Every row gives one point. A path goes straight from each point to the next, and from the last back to the first. The post is the endless flat space through its rows: a point in 2 columns, a line in 3, a plane in 4, and so on, so that a path can go around it. Count how often the path circles the post. Going back the other way cancels.

Post, one row:
[[-5.3  1.3]]
Path (22 x 2):
[[ 22.9   7.2]
 [  3.2  11.7]
 [-16.0  48.6]
 [-24.5  -2.7]
 [-14.8 -17.7]
 [ 11.1 -22.5]
 [ 27.4   0.8]
 [ 12.9  25.7]
 [ 11.8  38.1]
 [-28.0  24.6]
 [-30.6  -4.7]
 [-20.8 -44.5]
 [ 12.0 -20.1]
 [  9.1   6.2]
 [  5.7  51.9]
 [-12.7  15.2]
 [-35.9 -10.6]
 [ -7.2 -27.2]
 [ 12.9 -21.4]
 [ -8.3 -22.2]
 [-20.0 -16.3]
 [ -1.8 -16.0]]
Times around: 3

Post (5 x 6):
[[ -4.5   7.1 -27.3 -16.6  26.7  35.0]
 [ -9.6  20.5 -25.5   9.9  48.5  22.7]
 [-17.5 -17.4  11.1  -8.9 -19.1  26.0]
 [ 14.4 -25.0  18.6 -11.5 -58.3 -11.7]
 [  1.4  -2.7   8.3 -24.2   9.1  -4.4]]
Path (18 x 6):
[[ -5.9 -41.2  -1.2   2.7  -2.9  57.5]
 [ -1.0 -25.8  -7.5  -5.8  18.0  -3.8]
 [ -1.3 -24.8 -15.0 -27.8  22.7  29.9]
 [ 10.9  -7.1  17.2  17.9  -9.2  37.1]
 [  1.4   7.3   5.7  -9.0 -17.0  24.2]
 [  2.3   7.5   2.5  12.9 -17.6  51.4]
 [ 21.4 -30.6   7.1  -8.5 -10.3  16.4]
 [ -1.4 -29.4  20.6 -27.7   9.7  14.0]
 [  6.9 -14.3  28.5 -35.1  -7.3  21.3]
 [-42.4  17.5  29.3   2.1  23.2  34.9]
 [-35.7  11.5  -7.4   1.8   1.8  21.7]
 [-11.7 -20.6 -40.9 -24.3  -3.7  28.2]
 [-43.3   8.6  11.4 -27.8 -15.0  36.0]
 [  2.4  20.1   7.2 -30.8   6.2  19.2]
 [  6.6   3.8  -5.6 -12.8  26.7  28.4]
 [ -4.7 -14.1  25.1 -14.0  23.9 -13.5]
 [ 45.3  -0.3 -50.1  10.6  17.1  -0.7]
 [ 11.6  -2.6  -8.4 -15.1  -0.1  26.9]]
Times around: 0

Post:
[[  8.4   3.2  27.8 -23.3   4.9  -1.4  22.5  18.4  -2.0   2.4 -67.4 -14.8]
 [  4.5 -10.5  -4.2   4.5   3.0   0.0 -53.0 -33.4  -3.6 -29.0 -12.8 -21.8]
 [ 20.3  10.3  -9.8   1.2 -17.0 -21.0  25.0  15.4  54.7  15.1  31.4  -3.1]
 [-13.1   9.8 -16.4  12.0  51.1  -3.5  16.2 -20.7   8.6 -12.6  -2.8  32.6]
 [ -0.3 -29.7 -41.6  30.1 -17.5   3.9 -21.5 -23.9 -22.8 -27.6  -8.0  19.8]
 [ -7.9  26.9  -4.4   8.1 -29.8 -10.5 -13.3   5.2   5.2 -21.6 -38.4 -15.6]
 [-24.3  -6.3 -53.4   6.9  -7.7 -13.8 -30.5  -5.8  -7.4  16.4  18.9 -13.6]
 [-32.4  16.3  24.7 -14.1  18.3 -20.0  19.6 -26.3 -16.3   1.3  -4.4   7.0]
 [ 35.5  23.9 -29.0 -23.5 -16.3  -5.6  -7.4  14.3  -6.6  18.4 -17.2  18.1]
 [ -1.7  21.6 -10.0  16.3 -35.5  15.1 -17.5  20.0 -12.5   7.2  37.0 -28.1]
 [ -1.9 -17.1 -37.9  17.3  41.4 -52.1 -30.5  -1.8  -1.7   6.6  45.6  22.3]]
Path, 18 rows:
[[ 23.2 -33.7  30.1 -30.9  10.4 -17.4  18.9   4.4 -19.6  -7.2  33.2 -29.5]
 [  4.0  11.4 -30.8  28.4  24.1 -18.2 -13.5  18.0   7.6  -8.0   8.0  -5.6]
 [ 38.1   2.2 -11.4  -0.1 -33.6 -38.2 -24.5 -11.1  -1.4  18.9   0.9   6.9]
 [-28.0   6.1  28.2   0.7  12.2 -17.2   8.9  14.3  21.7   5.0 -35.6   2.6]
 [ -4.4  16.5 -12.0 -20.3   9.4  -2.2   4.9   8.2  33.8 -15.6  -6.1   7.7]
 [ 28.8 -15.2   6.6 -33.4 -21.3  -2.6   8.3  19.4 -26.9  -8.7 -40.4 -11.0]
 [ 14.0  29.9 -34.7  26.7 -37.3  21.7  -5.1 -12.2   7.7 -28.5 -33.0 -23.8]
 [ 26.2 -25.1  -7.3   5.3  27.6 -16.2 -12.4 -12.3  27.2   9.8  11.8   3.2]
 [  0.9   8.1  25.0 -37.3  -8.7 -46.6  -0.9 -17.2 -22.8  15.4 -14.1  31.9]
 [-20.6  25.0 -35.7   4.8 -27.4 -19.0 -10.2   1.5  16.8 -15.4  23.3   4.8]
 [-20.2 -13.5   8.8  -5.7 -18.9 -16.4   4.9  12.0 -41.3   4.4  20.6 -29.4]
 [ 20.3  -4.9 -14.7 -10.5  -6.8 -29.5 -25.1  -8.0 -10.1 -27.0  -5.5  18.7]
 [-19.1   0.6  16.8  13.6  24.0  -8.3 -25.9   6.3 -12.3 -21.3  -7.5  22.7]
 [ 18.3   7.4  -8.6  19.2   2.5  26.3   1.6 -35.2  42.5   5.4  11.8  10.8]
 [-32.9  19.1 -36.7 -15.2  21.3 -13.6 -22.1 -34.5  33.7   1.6 -16.5  23.3]
 [-15.1 -41.2 -34.5 -22.1  -6.8 -29.9 -26.9   1.5  -2.4  25.2  -7.3 -21.1]
 [ -1.3  43.2 -23.4 -17.5 -23.4 -47.9  -4.5  -9.2 -27.5 -12.6  41.6   8.3]
 [ 36.0  41.9  -3.6  -6.6  15.3  19.1 -28.9   7.6 -27.1 -18.9 -17.4  -2.2]]
Times around: 2

Post:
[[  2.0 -21.7  38.1  30.7 -26.0   0.5 -32.0  -9.5   0.0   9.5  -3.4  -6.8
  -38.7  -3.9 -14.8 -19.4   9.9  29.8]
 [ 20.5  16.7 -37.6   3.5   7.5 -12.1  -2.2 -10.9   8.2 -48.3 -64.7 -11.2
  -44.8  20.0  16.3 -14.3  11.5  18.8]
 [-40.1 -16.2  16.8   4.9  37.8   4.8  36.1   1.1 -39.0  -7.9  18.6 -23.2
  -25.5   7.0  11.9 -12.3 -10.6 -31.5]
 [  0.3   1.1  18.2   5.5  20.0  20.2   6.7 -16.9  10.8 -19.1 -19.8  23.6
   23.5 -24.0  13.2 -17.0  16.3  -4.3]
 [  0.6   4.2 -23.0  17.1   5.9  -2.6  -2.8  -2.3   9.1 -17.6 -25.4  -2.9
    3.6 -25.1  -8.9 -18.8   0.3 -35.2]
 [-22.1   4.9  13.3  12.0  -1.3 -14.4  19.4  11.1 -48.4 -19.7  32.9  15.9
  -42.0  -2.1   3.6  30.8  17.9 -11.3]
 [  5.2  -4.5 -23.6  -4.8   9.7  -2.4 -40.8  20.8  17.5 -26.2  20.3  11.1
  -26.3   3.6   6.9 -28.4   0.0  -9.6]
 [ 52.6 -45.4 -34.3 -41.1 -43.7 -34.4 -13.2 -23.1 -46.3   1.0 -11.0 -19.5
   94.9  -1.9  -0.1  26.4 -30.2   7.3]
 [ 31.8   6.1 -29.8  -2.7   0.6  28.2 -29.7 -10.9 -15.4 -20.3   7.1 -22.0
   13.9  11.4 -14.7  13.9 -23.2 -16.0]
 [  1.0  -0.5  10.2 -10.2  19.8  14.6 -11.6   0.8   0.0   9.1 -24.0   4.0
  -22.7 -39.2   1.1   5.6  21.6  -7.7]
 [-23.7  14.2 -33.3  -7.2  -3.8  15.1  24.7   7.5  -3.5  -0.5  14.7  -4.5
   -0.6   2.6  33.1 -16.4  -6.8  -3.6]
 [-21.4 -29.1  -1.0  17.8   6.4   0.3  -7.3 -10.0   4.7  -2.2  -7.7  -3.1
  -18.9  11.1  -9.1  41.5  -2.0 -11.9]
 [  3.0  -8.5  -1.8   5.8  10.9   1.9   9.5  16.0  -4.9  -2.0  -8.0  10.4
  -31.1   7.7 -19.0  16.3 -25.8 -13.2]
 [ -1.1  12.7   8.4 -11.5 -11.6   6.7 -29.4  13.4   3.9 -16.4 -46.1  -4.8
   24.3 -14.4 -11.2  -0.8   3.1  -5.1]
 [ -1.8  25.3  18.7  20.5   1.8 -40.7   8.7  17.5  14.4 -11.8  20.4 -20.7
  -36.2 -15.7  -0.1  44.1   9.7  45.1]
 [  7.4 -20.2 -14.6  20.9   4.3   2.5 -23.4  -3.6 -15.8 -20.5 -36.3  -0.3
   20.0 -15.0   6.9  27.5 -32.3  -2.2]
 [ -5.6   2.0 -23.7  18.3  39.4  -8.6  -7.5   3.1 -30.3  -7.2 -29.7  16.2
   15.0  -2.4  -5.2  -2.3  11.3  12.6]]
Path:
[[  4.7 -17.4  -4.5  21.1 -15.9 -10.0 -15.6  -2.6  -3.2 -12.5   8.4  16.6
  -18.4  -8.2  21.0   2.7  18.1 -13.2]
 [ 19.7  -7.7 -10.6  31.2  15.3 -37.4 -21.0 -22.1 -21.9 -18.0 -50.5  30.0
  -19.7 -23.4  13.5  11.6  42.4   3.7]
 [ 20.2 -10.8  18.6  24.9 -13.2  -5.5 -32.5   9.9 -10.7 -57.1 -10.3  14.5
  -24.3   9.2  20.7 -10.2  15.7  -3.0]
 [  9.6  -3.1 -26.9  21.4   1.3  -1.7 -20.0  14.9 -44.0 -51.0 -25.1  20.8
   20.7 -24.3  -4.4  17.0   6.2  -3.8]
 [ 19.7 -12.4  10.6  39.5  14.1  -0.6 -18.6 -17.3  -8.1 -11.1   0.9   1.8
   -9.0 -34.0 -35.6  33.4   8.7  16.0]
 [  5.4  -6.3 -36.5   6.9 -11.5  17.0  22.6  11.0 -35.9  16.2  25.6  17.5
   -7.0 -20.7   6.4 -25.0  27.7  -7.9]
 [ 25.3 -19.0 -30.8 -21.8  20.3 -45.2  26.3  12.4 -47.3   1.2  32.5  26.1
  -20.6   2.5  -8.5  24.1  32.7 -51.7]
 [ -2.7 -22.2  -0.7   4.9 -20.7   2.4 -28.3 -38.8  25.7 -10.9  19.9  15.7
    2.7  -8.8  25.8 -23.5  24.2 -22.4]
 [-47.5  -7.5  -5.7   1.2 -15.0 -26.8  -1.5  36.8 -19.1 -16.6 -15.6  -1.3
  -27.8   5.1 -15.7  -3.8 -21.7 -15.1]
 [-37.1 -34.7  23.2  41.2 -15.5  20.9  32.6 -14.4  -2.4 -25.3   8.1  -8.4
  -13.0  12.1 -15.8  -8.9 -16.6 -12.1]
 [  0.5  -2.6 -11.1   1.0   6.6 -35.1   8.1  40.7  -0.4  10.5   9.2 -35.2
   10.8 -13.1 -14.5 -14.5  -1.4   1.0]
 [ 33.5 -32.3 -18.8   2.2 -17.0 -18.2 -10.8 -19.1 -74.3 -11.9 -29.0  17.8
   15.5  19.6 -10.5   7.4  34.3  15.6]
 [-19.5 -23.1  -9.8   0.3  25.9   7.9  -4.3  27.6  13.3 -26.7  22.8  -3.8
    6.1 -10.0  13.4 -22.0 -35.9 -18.0]
 [-19.4  12.1  25.5 -23.6  30.7 -12.7  -2.3  23.4  10.8   6.0 -28.3 -15.9
  -19.5 -53.3 -21.0   0.2   2.1  17.0]
 [ 39.5   0.5 -12.6 -16.6 -50.7   4.2 -51.0 -31.8 -30.9  -3.8  -1.1 -35.3
    8.6 -27.0   0.7 -24.6  -0.5  -7.2]
 [  4.8 -17.5 -15.3   7.8  17.0  36.7   8.6 -28.4  -2.3   2.4  -2.6   1.7
   -3.6   6.2  22.7 -26.0  -3.0 -37.7]
 [ 29.2 -27.5  31.7 -17.8 -24.7  10.5 -10.9  -9.1 -24.8  25.9   3.9 -20.6
  -24.3  -8.8   9.5   7.6   2.1  21.8]
 [  7.2 -21.1  -2.8  36.6  -9.9  15.9 -47.4 -40.8  10.3   1.1  -4.6 -13.8
  -12.7  15.5  28.4   8.5 -24.1  -4.4]
 [-29.5   9.5 -30.2  -3.1  23.3 -33.3   8.4   7.7  -2.4 -26.9 -45.6 -22.2
  -35.8   8.6   2.0  41.8  -6.8  -6.9]
 [-21.6   9.6 -16.2  -6.7  19.0  -5.9  19.9  12.0 -10.9 -46.0 -63.0   3.4
  -29.1 -14.4 -23.0   4.6   3.7 -10.8]
 [ -4.4 -45.3 -24.6 -17.7  36.6  12.6  -3.7   5.7  23.6 -18.1  11.2 -27.8
  -23.8  21.2   3.1  -6.4 -15.2 -32.5]]
Times around: 1
